Every row gives one point. Each copy is the shape, with its points in the same order, turned, moved and blurred by noise. Say if it was mirrored as well.
In the rows, 128 means zero.

Shape (8 x 2):
[[121 122]
 [135 156]
 [134 167]
 [130 135]
 [128  97]
 [148 109]
 [146 108]
 [187 107]]
Copy 1:
[[125 141]
 [128  99]
 [115  85]
 [129 115]
 [141 157]
 [157 141]
 [153 138]
 [197 123]]
Copy 1 is: mirrored
Copy 2, 8 rows:
[[122 115]
 [158 119]
 [167 123]
 [137 111]
 [101  97]
 [121  85]
 [120  86]
 [139  49]]
Copy 2 is: only turned
Copy 3 (8 x 2):
[[122 135]
 [160 140]
 [170 145]
 [137 131]
 [103 110]
 [128 102]
 [122 103]
 [141  70]]
Copy 3 is: only turned

Shape, 8 rows:
[[160 118 125]
 [ 91  90 175]
 [117 113 112]
 [113 135 173]
 [167 132 132]
 [117 131 107]
 [ 98 170  89]
 [125 128 143]]
Copy 1 (8 x 3):
[[ 97 119 152]
 [132 139  75]
 [125 153 143]
 [144 105 106]
 [100 107 156]
 [139 147 157]
 [174 145 180]
 [125 123 127]]
Copy 1 is: mirrored
Copy 2:
[[145 116  97]
 [151 108 190]
 [116 131 129]
 [175 137 157]
 [160 122  93]
 [119 149 122]
 [113 196 118]
 [154 134 135]]
Copy 2 is: only turned
Copy 3:
[[104 107 132]
 [151 168 177]
 [118 150 118]
 [169 128 151]
 [113  92 130]
 [125 142 103]
 [147 141  62]
 [138 127 135]]
Copy 3 is: only turned

Shape:
[[115 167 141 115 147 132]
 [ 91 104  84 143 112 131]
 [119 116 143 117 143 145]
 [143 102 152 161 133 130]
 [143 129  98 144 142 147]
 [137 148  86 102 123 109]
 [143 105 100  91 106 138]
 [146 106 119 103 149 140]
 [ 92 138  84 154 147  39]]
Copy 1, 9 rows:
[[145 161 158 106 134 133]
 [143  81 119 132 157 148]
 [140 127 133 115 101 136]
 [141 118  99 114 109  91]
 [152 115 138 157 135 114]
 [129 152 127 163 165 149]
 [107 121 117 164 119 152]
 [142 139 122 152  95 142]
 [183 145  72 115 209 143]]
Copy 1 is: only turned
Copy 2 (9 x 6):
[[164 126 168 140 128 122]
 [150 132  76 109 155 119]
 [137 149 132 159 133 125]
 [109 150 117 142  98 104]
 [153 115 106 135 102 138]
 [143  81 132 119 145 148]
 [116 119 112 135 152 170]
 [128 120 120 169 129 147]
 [147  58 109 105 156  52]]
Copy 2 is: only turned
Copy 3 (9 x 6):
[[106 158 109 146 128 164]
 [108 114 163  89  80 147]
 [120 133  98 106 118 139]
 [103 130 123 112 131  88]
 [124 164 141 111  91 125]
 [149 133 140 152  78 149]
 [167 114 125 115  89 134]
 [138 137  89 119  88 126]
 [ 51 114 161 174  51 145]]
Copy 3 is: mirrored

Shape (11 x 8):
[[113 111 123 116  99 111 118 153]
 [107 108 135 145  98 123 114  94]
 [159 235 125 139 132 125 119 169]
 [109 134 146 116 141 106 124 160]
 [158 101 135 142 103 124 113 157]
 [127 102  95 124 156 102 145  52]
 [148 114 112 129 126 116 208 141]
 [107 106 111 135 152 132 114 161]
 [172 120 139 115 151 131 113 145]
 [107 141 143 130 156 148 108 143]
 [135  99 139 153 128  99 130 150]]
Copy 1 (11 x 8):
[[104 127 118 157 130 146 127 148]
 [107 104 152 132 112 107 139 136]
 [180 181 166 116  96 223 123 135]
 [148 146 112 164 128 148 143 146]
 [112 101 112 152 112 166 110 112]
 [136  95 150  91 191  99 153 118]
 [146  71 112 115 166 189 144 170]
 [149 125 121 168 146 132  95 143]
 [153 128  94 124 128 158 111 101]
 [172 143 125 146 112 126 111 142]
 [137  95 120 167 131 152 137 119]]
Copy 1 is: only turned
Copy 2 (11 x 8):
[[165 119 115 124 111 104 135 102]
 [125  81 133 115 133 102 121 100]
 [144 215 101  67 155  88  98 150]
 [157 140  98 141 132 117 107 135]
 [141 139 144 114  99 144 138 109]
 [114  53  78  84 175 144 153 112]
 [105 149  85 135 136 126 193 121]
 [175 118 139 133 142 126 142 151]
 [140 142 115  93 115 165 134 150]
 [144 120 130 117 129 113 106 167]
 [141 132 139 136 139 143 138 104]]
Copy 2 is: mirrored
Copy 3:
[[ 95 135 144 147 100 135 135 124]
 [110  73 155 133 113 155 103 140]
 [177 166 127  80  93 112 126  44]
 [129 139 129 157 115 105 130 110]
 [115 125 143 140 133 170 164 103]
 [100  79  99  97 162 140  76 148]
 [ 82 107 121  86 152  89 169 112]
 [126 145 155 145 145 115 133 139]
 [137 142 103 127 151 152 155 116]
 [165 137 147 136 129 118 134 138]
 [106 110 136 154 150 135 139  94]]
Copy 3 is: only turned
Copy 4 (11 x 8):
[[151 125 148 157 139 134 110 149]
 [145 171 113 141 156 126 136 133]
 [120  57 107 168  81 191 181 123]
 [124 105 165 142 126 137 128 121]
 [158  93 120 149 167 113 134 146]
 [169 186 128 115  95  78 165 124]
 [155 108 106 148  85  80  94 108]
 [170 107 156 108 138 137 124 123]
 [139  78 132 121 129 102 159 150]
 [130 112 137  97 134 158 144 121]
 [156 109 142 145 152 100 129 110]]
Copy 4 is: mirrored

Shape:
[[120 117 143 151 127 125 114 132  95 145 148]
 [111 188 125 137 116 114  67 132 102 129 109]
 [140 127 143  69 179 116 113 145 143 111 140]
 [172 146 135 150 117 152 133 123 107 107 131]
 [138 117 139 153 115  97 131 128  93 116 145]
 [123 142  70 151 115 147 118 130 202 140 146]
 [121 122  68 114 124 113 125 127 146 103 135]
 [120 118 137 149 146 106 132 180 229 136  51]
 [117 164 146 122 136 125 138 112 153 110 136]
 [167 126 131 152 235 147 131 117  96 114 114]
 [118 120 133 109 135 128 142 160 100 113 120]
 [159 117  97 115 124 124 132 116 159 129  96]
 [128 173 130  92 138 105 140 134 107 142 150]
 [109 112 139 131 113 126 120 120  98 131 108]]
Copy 1, 14 rows:
[[131 120 116 132 135 143 105 143 140  92  89]
 [130 140 104 140  58 106 134 114 143  88 105]
 [ 74 109 176  98 127 124 110  86 121 113 125]
 [169 139 149 117 143 107 133 135 142  86 132]
 [140 135 124 146 159 123 112 120 150 107  88]
 [136 110  87  88 107 112 100 147 136 164 181]
 [128 103 126 143 124 116  97  97 147 151 164]
 [ 54 187  86 106 134 146 156 129  92 158 189]
 [110 112 141 112 122  98 157 133 138 136 118]
 [112 114 177 141 154  95 101 142  50  64 132]
 [127 119 150 139 134 160 134  98 125 112 120]
 [116 148 149 132 130 120 105 134 146 137 176]
 [124 123 167 122  97 122 118 114 136 140  83]
 [121 128 127 160 128 151 128 136 156  99 117]]
Copy 1 is: only turned
Copy 2 (14 x 11):
[[107 130 137 107 120 111  85  89 141 144 149]
 [114 183 195 122  92  75 116  86 120 139 146]
 [154 164 140 131 117 129  99 168 170 108 119]
 [105 114 135 127  83 133 123 112  96 141 140]
 [109 139 108 117 108 109  92 107 128 150 176]
 [132 160 134  73 150 116 190 117  96 159 123]
 [112 189 125 103 140 134 152 132 123 118 166]
 [196 138 136 117 185  49 155 148  77  90 110]
 [156 146 150 147 124 124 138 116 140 156 136]
 [157 153 113 122  90 170  53  98 101  94  84]
 [107 143 148 130 141 130  88 145 124 116 159]
 [118 150 111 122 119 112 163 129 116  91 128]
 [ 96 166 147 152 117 116 104 133 154 162 127]
 [103 131 154 126 134 110 100  87 133 105 166]]
Copy 2 is: mirrored
Copy 3, 14 rows:
[[111 141 147 121 113 127 109 135 173 149 111]
 [133 104 136 126  58 143  88 150 118 126  84]
 [148 125 106  78 132 122 173 173 136 110  98]
 [109 137 128 142 117 109 118 106 155  85 119]
 [ 89 134 120 147 115 125 139 129 164 143 108]
 [147 136 187 145 154 152 131 117  67 115 133]
 [119 123 145 157 146 150 154 168 102 107 107]
 [201 115 147 130  86 120 196 123  86 146 196]
 [130 166 114 108 115 126 128 144 105 106 125]
 [199 140  79 138 144 120 130 117 199 104  90]
 [124 128 138 134 105  96 157 167 161 116 111]
 [137  91 127 146 148 120 140 142 109 105 153]
 [115 139 116 108 117  89 127 158 113 132  74]
 [111 121 135 137  99 124 114 166 161 132 134]]
Copy 3 is: mirrored
Copy 4:
[[126 121  89 138 159 127 131 117 133 113 127]
 [173 117 128 142 134 121  88 108  99 107 180]
 [142 139 158  90 122 109 142  98 192 109 131]
 [145 137 125 103 173 149 148 146 111 150 137]
 [121  96 119 129 174 149 138 121 126 111 121]
 [113 109 144 150 117  83 119 166 145 203 155]
 [ 98 103 171 135 110 138 134 138 157 149 160]
 [155 144 211 177 150  69  84 171 176 142  82]
 [158 114 150 125 123 111 145 107 126 151 111]
 [177 177 131 135 166 127 217 146 165 101 147]
 [135 136 129 124 131 161 120 126 157 108 111]
 [108 131 178 119 134 110 134 164 130 132 128]
 [158  93 118  93 106 121 134 121 137 107 131]
 [116 139 120 144 141 137 119 116 109 104 117]]
Copy 4 is: mirrored

Shape (18 x 12):
[[152 157 150 180 117 133 195 104 182 111 141 114]
 [ 88  97  98 104 137 152 114  83 156 141 118 149]
 [161 172 130 106 143 123 156 154 176 179 127 117]
 [149 141 117 157 145 104 123 130 106 126 135 114]
 [119 110 142 114 107 160 134 109 117 113 141 151]
 [103 149 157 116 126 107 145 123 160 108 122 143]
 [111 130 172 143  95 165  87  94 117 130 108 153]
 [144  78 133 137 123 108 173 154 163 141 172 137]
 [126 120 117 147 102 159 133 147 124 144 101 156]
 [122 111 164 127 112  53 148  77 178 118 156 139]
 [ 74 109 152 103 188 141 166 123 128 136 159  95]
 [127 151 125  91 144 147 112 130 135 134 143 109]
 [130 169 146 151 124 135 134 156 159  93 125 133]
 [119  91 104 144 111  96 101 105 134 121 101 113]
 [146  81 130 109 114 139 126 166 194 118 145 170]
 [137 103 172 131 169  73 111 111 110 138 110 138]
 [119 119 112 146 129 128 108 122 124 105 159 151]
 [184 142  96 135  97 154 166 104 167 128  81 129]]
Copy 1:
[[142 133 121 115  82 178 118  66 129  88 179  92]
 [173 125  91  99 171 130 173 134 121 144 126 112]
 [153 140  91 106  55  96 129  86 129 117 136 151]
 [127 112 124 143  97 116 104 144 122 108 125  95]
 [124 135 117 118 147 155 142 147 109 143 165 134]
 [133 145 158  93 120 140 139 104 138 123 131 127]
 [129 126 130 160 163 154 162 150 161 127 161 151]
 [146 156 117 119  97 122 107  91  92 180 166  85]
 [136 145 109 152 100 144 178 149 117 141 145 119]
 [119 129 142  92 149 140  97  59 159 160 133  87]
 [165 149 138 103 162  93 117 102  57 100 143 130]
 [158 127 106 106 118 115 113 144 115 116 127 161]
 [153 145 157 115  77 159 127 133 140 106 148 127]
 [149 101 122 149 139 148 135 129 131 155  90  90]
 [179 143 129  97  91 142 141 129 122 209 167 120]
 [116  90 164 141 138  74 125 112 135 144 129 107]
 [145 137 125 118 132 138 115 168 128 137 144  91]
 [136  88  76 115  65 180 172 103 126 125 143 117]]
Copy 1 is: only turned
Copy 2, 18 rows:
[[ 95 143 118 131  72 104 199 104 103 126 161 122]
 [160  74 103 157 154 127 140 127 150 103 106 105]
 [138 120 127 143  73 160 123 150  70 120 172 126]
 [ 88 152 131 114 126 121 115 138  99  94 115 116]
 [136 133 117 124 154 127 135 116 153 157 127 124]
 [115 122  91 128 114 109 138 136 148 117 170 150]
 [136 114 114 105 144 126 137  88 148 143  86 179]
 [125 132 150  99 117 151 149 119 144 109 186  72]
 [127 114 168 125 137 144 151 147 139 136 115 148]
 [123 112  59  71  95 101 147 112 146  99 172  96]
 [ 84 123  85 183 162 167 120  95 137 104 169  99]
 [138 136 107 166 121 141  94 122 114 124 133 126]
 [121 160 133 140  95 109 144 128 131 110 156 173]
 [108 107 122 104 115 122 120 139 162  80  87 108]
 [192 142 144 114 112 159 153 137 171 108 169 108]
 [ 97 136  72  77 148 164 120 137 126  78 126 133]
 [133 145 134 116 155 101 123 119 139 102 130 120]
 [136 125 130 142  66 130 186 167 111 148  92 119]]
Copy 2 is: mirrored
